Rows are points. Each copy is the shape, with its points in the same order, turned, moved and blurred by noise. Say if it was mirrored as well.

Shape (7 x 2)
[[ 12   7]
 [-46  -4]
 [ 47 -18]
 [ 37 -10]
 [ 47 -21]
 [-28 117]
 [-44  38]]
Copy 1 (7 x 2)
[[   3    4]
 [  -3  -54]
 [  52   25]
 [  31   25]
 [  51   33]
 [-107   10]
 [ -36  -30]]
Copy 1 is: only turned
Copy 2 (7 x 2)
[[ 12 -12]
 [-30  21]
 [ 42 -42]
 [ 37 -30]
 [ 46 -49]
 [ 35 110]
 [-15  52]]
Copy 2 is: only turned
Copy 3 (7 x 2)
[[ 12   4]
 [-29  56]
 [  0 -37]
 [  3 -21]
 [ -3 -36]
 [ 87  90]
 [  7  69]]
Copy 3 is: only turned

Shape (7 x 4)
[[-49  -4   2  13]
 [ 84  56 -27 -47]
 [  5  13  10  73]
 [-31 -25 -67 -53]
 [ 63 -14 -31  -6]
 [ -7 -32 -31 -31]
 [-36 -28 -13 -56]]
Copy 1 (7 x 4)
[[-34 -25  23   7]
 [117   5  -9 -27]
 [-11  35  -8  52]
 [ 23 -99  20  -3]
 [ 78 -20  17  41]
 [ 25 -59  39  14]
 [  9 -69  59 -18]]
Copy 1 is: only turned
Copy 2 (7 x 4)
[[ -50  -12  -25   -5]
 [  66   32  -44 -101]
 [  10    5   -1   39]
 [ -23  -70  -71  -69]
 [  41  -31   -7  -54]
 [ -16  -54  -32  -59]
 [ -60  -42  -35  -77]]
Copy 2 is: only turned

Shape (9 x 6)
[[ -5 -44  -2 -17  16  18]
 [ 13   7  14  12  43  -7]
 [-24 -12  10  16 -12  17]
 [ 27   5   2 121  -4 -22]
 [ 21 -43   8   2  12 -20]
 [  6  22  23  -9 -13  25]
 [  6  28  -5  -8  -9   7]
 [ -3  12  20  -5  17 -28]
 [ -5  -6 -13 -14  13  -4]]
Copy 1 (9 x 6)
[[   5  -36    6  -15   38   11]
 [  23  -11  -51  -36   18  -21]
 [  -2   -7  -25   15   20   22]
 [  37  -32 -118   -5  -41   34]
 [ -12  -44  -19  -35   -4  -12]
 [  -9   32  -26  -14   23   16]
 [   6   28  -23  -11    2    2]
 [  -8    0  -35  -14    9  -41]
 [  11  -13   -3  -15    6  -15]]
Copy 1 is: mirrored
Copy 2 (9 x 6)
[[ 13 -33 -12   8  -3 -18]
 [-11  -1  17   3  42   5]
 [-14 -13  -7   7 -23  28]
 [-43  57 -13  86  31  45]
 [  2  -2  12  29   4 -32]
 [ 10   1  25 -18 -11  42]
 [  1  25   9 -29  -5  27]
 [-34   7  34  -7  11   0]
 [-10   3  -2 -18   3  -8]]
Copy 2 is: only turned
Copy 3 (9 x 6)
[[ 19 -19 -27 -11  21  11]
 [ 14  47  -3  -9  28 -23]
 [-31   6 -16  -8  11  13]
 [-83  28  38  24  29 -63]
 [ 16 -11  16  -4  31  -6]
 [-10  37  -1   7 -10  37]
 [  3  29   4   0 -29   9]
 [  4  38  17 -34   5   0]
 [ 14   7 -11 -22 -12  -9]]
Copy 3 is: only turned

Shape (15 x 9)
[[ -85  -25   33  -46   75  -48   28    6   35]
 [  -4   38   27  -30   27   13  -38  -69   10]
 [-102   -5   29  -71   16   10   47   24   66]
 [ -15   86  -26   51   31   38  -68  -45   -1]
 [  42  -23   16   67  -33   44  -27    1   15]
 [ -72  -44  -40  -94   42   14   45   -1   12]
 [  -2   43  -16    0   -2   43  -88   63  -32]
 [  87   50   -7   30  -21   -9  -40   -9   24]
 [  32  -29  -22   59  -72  -19  -36   -5   15]
 [  13   10  -40   37  -25  -21  -37   18   49]
 [  42    0   -6   32   -7   29   -5    3   70]
 [ -98   24    7  -50   36  -10   98    6   -3]
 [  70  -18  -49   21    4    7   -9   23   40]
 [  43    9    1    6   -1    0  -14   21   -7]
 [   3   36  -17   24   87   33  -47    6  -32]]
Copy 1 (15 x 9)
[[-106   20   28   14   -2  -94   19  -34   19]
 [  -2   44   55   20   14   15  -15  -30   16]
 [-102   15   23  -55   52  -67   54    1    8]
 [   7   67  -11   38   -2   62  -53    3  -40]
 [  12  -50   29  -11  -45   54  -25   75   -4]
 [ -54  -22   37  -16   54 -105   45  -41  -52]
 [  44    1  -53  -38    0  -18  -69   18   -3]
 [  57    9    4   48  -10   38    1   61   49]
 [  43  -29    8    5  -86    6   32   74  -13]
 [   9   12   -4   17  -29  -20   13   83   -5]
 [  -7  -19   31   20    7   18    3   94    9]
 [-103   -5  -22   -7   48  -41   71  -64  -10]
 [  28  -43   11   47    6  -16    6   88   -8]
 [  26  -36   -3   15  -11   -2  -11   29   27]
 [  -8    3  -17   49    8   -3  -84  -15  -18]]
Copy 1 is: mirrored
Copy 2 (15 x 9)
[[   0  -34   51  -47   93   37   56   54  -28]
 [  21  -54    0    0   39   69  -65   14   -9]
 [ -35  -22   29   19   62   23   78   90    2]
 [  44   42    6   -4   20   71 -121   10   12]
 [  66   19    0   -5  -46   15   -7  -48   25]
 [ -69  -31   -3  -51   31   36   54   69  -44]
 [  16   33   76   10  -53   -2  -76   27  -35]
 [  65   -6  -13  -21    0  -45  -88  -40   11]
 [   6   22   23  -27  -29  -14  -24  -90   45]
 [  17   31   28  -33    2  -24  -42  -17   47]
 [  59   -2  -16  -17  -15  -13  -14    2   41]
 [ -43   24   -7    5   94   32   57   64  -54]
 [  40    1  -24  -68  -33  -43  -18   -5   20]
 [  37    2   14  -23   -7  -22  -22  -19  -37]
 [  63   31   26  -46   12   46  -68   40  -66]]
Copy 2 is: mirrored
Copy 3 (15 x 9)
[[ -55  -55   54  -81   39   57  -29    8    2]
 [  11  -20  -28  -19  -59   41  -53    3    3]
 [ -81  -14   34  -37   43  104   -4    3   57]
 [ -10  -17  -73   50  -30   -4  -90  -38  -29]
 [  16   36   42   71  -26  -41  -34  -21   29]
 [ -17  -66    7  -48   58   84   44  -28   44]
 [  10   70  -32   15   16   13  -39  -86  -35]
 [  54   55  -28   34  -12  -40  -64   31    8]
 [  23   39   18   21   -7  -81  -41  -30   72]
 [  10   32   -8   18   37  -34  -72  -14   50]
 [  22   23   24   61   16    2  -53   22   41]
 [-100  -49   -7  -44   40   55   45   24    7]
 [  65   18   17   42   51  -27  -30    5   25]
 [  27   37    8    7    9  -21  -14   -3   -4]
 [  14  -26  -23   26   11    8  -48  -43  -78]]
Copy 3 is: mirrored
Copy 4 (15 x 9)
[[ -72   35   59   29   29  -33   23    3  -96]
 [ -45   19   79   28   -2   42  -50  -37   14]
 [ -64   62   93  -52   37  -19   30   27  -74]
 [ -80   -2   -4    6    5   72  -40  -36   77]
 [  29  -31   26    4    4    3  -26   47   77]
 [ -32   -5   86  -50   27  -15   52  -49  -88]
 [ -31  -46  -21  -58   21   34  -91    7    8]
 [  39   27   -2   19   25   17  -74  -18   75]
 [  36   -7   -1   -6  -35  -51  -27   10   75]
 [  -6   21  -13  -14   24  -40  -26   -7   56]
 [  22   18   36   -1   56   -9  -12   17   66]
 [ -45   65   43  -30    2   36   69    1 -100]
 [  50  -13    5   -2   64  -25  -16  -21   46]
 [  31   -2    7    2   17   12  -44   -2    6]
 [ -53  -50  -10   24   46   65  -34  -26   -2]]
Copy 4 is: only turned

Shape (16 x 11)
[[-18  -8 -10 -58 -66  14  80 -44 -10 -82  42]
 [  5  73   4 -54  33 -14   5  22  -7 -14  28]
 [-38  14  46  96   4  -1   6   4  24   2 -54]
 [ 21  -9 -37  46   7 -12 -27 -20  64 -11 -76]
 [-57   2 -22 -45 -49 -36  32 -43  -8 -24  24]
 [-25   3 -22 -42 -38  22  70 -60  53  -7  84]
 [-13  20 -20  78  11  52 -67 -19  10  61 -68]
 [ -2  20 -36 -35 -30 -17  19 -79 -26 -56  51]
 [ 14 -61  48  40  18  32 -51  23  13  25 -52]
 [ 33  43   9 -10  22 -30  44  22 -29  32  -4]
 [  4  13  -8 -69  49   5 107 -56 -51 -37  46]
 [ 48  39 -25  34   3 -40  20   5 -27 -21  66]
 [ 22  45 -54 -15 -13  -1  56  30 -18   2   9]
 [-28  -3 -49   2  44 -31  34  32 -25  -9  37]
 [-31  23  10  39  39  35 -37 -18  85   7 -39]
 [  7  10   4  33  16 -43 -14 -21  36  57 -32]]
Copy 1 (16 x 11)
[[   1   60   57   68   34  -79   -7  -42    1   28   23]
 [  33  -87   27   34   26  -15    6   -8   35   -8  -16]
 [  -6   22   -6  -28   -7   67   37   57   18   57  -67]
 [   8   38  -45  -38   26   80   69  -41   41   18  -12]
 [ -21   13   55   75   21   -2   -4  -20   19   42   53]
 [ -18   19   41   79    8  -60   87  -33  -11   10   23]
 [   1   18  -77  -36  -39   63   76   57   90   32    3]
 [  40   13   13   82   44  -26   15  -29   13   63   51]
 [  44   42  -38  -33  -48   69   28   42    8  -45  -22]
 [  23  -63  -32   -9   -6  -12  -12  -12  -19   25  -30]
 [  54  -26   42   17   35 -106    9  -17  -56   40   49]
 [  22  -34  -61   63   69  -12   -2   -4  -14   17  -14]
 [ -30  -33  -32   -3   34  -50   -4  -13   20    8  -14]
 [  -9  -44    4    2   73   -3   13   45  -15   -5   22]
 [   9   14   10  -25  -18   57  116   13   60   16  -40]
 [  -1  -16  -43    2  -28   63   60   -3    1   37   -1]]
Copy 1 is: only turned
Copy 2 (16 x 11)
[[-33  19  73 -45  69 -11 -13 -42  28 -81  48]
 [  7  37  36  15  14  28  30  44  32  -6 -32]
 [-92  34 -44  47 -63  32  -6 -47 -37   3  -2]
 [-80  -8 -49 -34 -42  38 -12  -5  47  56  12]
 [-71  25  72 -66  26 -14  21  -4  -2 -33   4]
 [-27  -5  86 -52  66  21 -22  15 -37 -24  52]
 [-48  59 -83 -37 -72  36 -35 -14 -41  60 -32]
 [-33  39  86 -58  49 -14 -36 -29  43 -21  -5]
 [-28 -26 -93  21 -52 -35 -13 -25 -15  26 -20]
 [ 15  36  30  20 -17  10  62 -19  10  25   8]
 [ 59  -7 121 -28  14  30  -7 -41  29 -57   9]
 [-14  43  50  31  52  13   6 -39  36  58  -4]
 [  4  48  23 -19  36  50  53 -26  30   9  17]
 [-16  -2  34  -8  41  45  56 -53   3  10 -48]
 [-72  -9 -47  -7 -41  59 -43  39 -21  16 -19]
 [-57   5   9 -11 -62  12  15   8 -17  73  -4]]
Copy 2 is: only turned
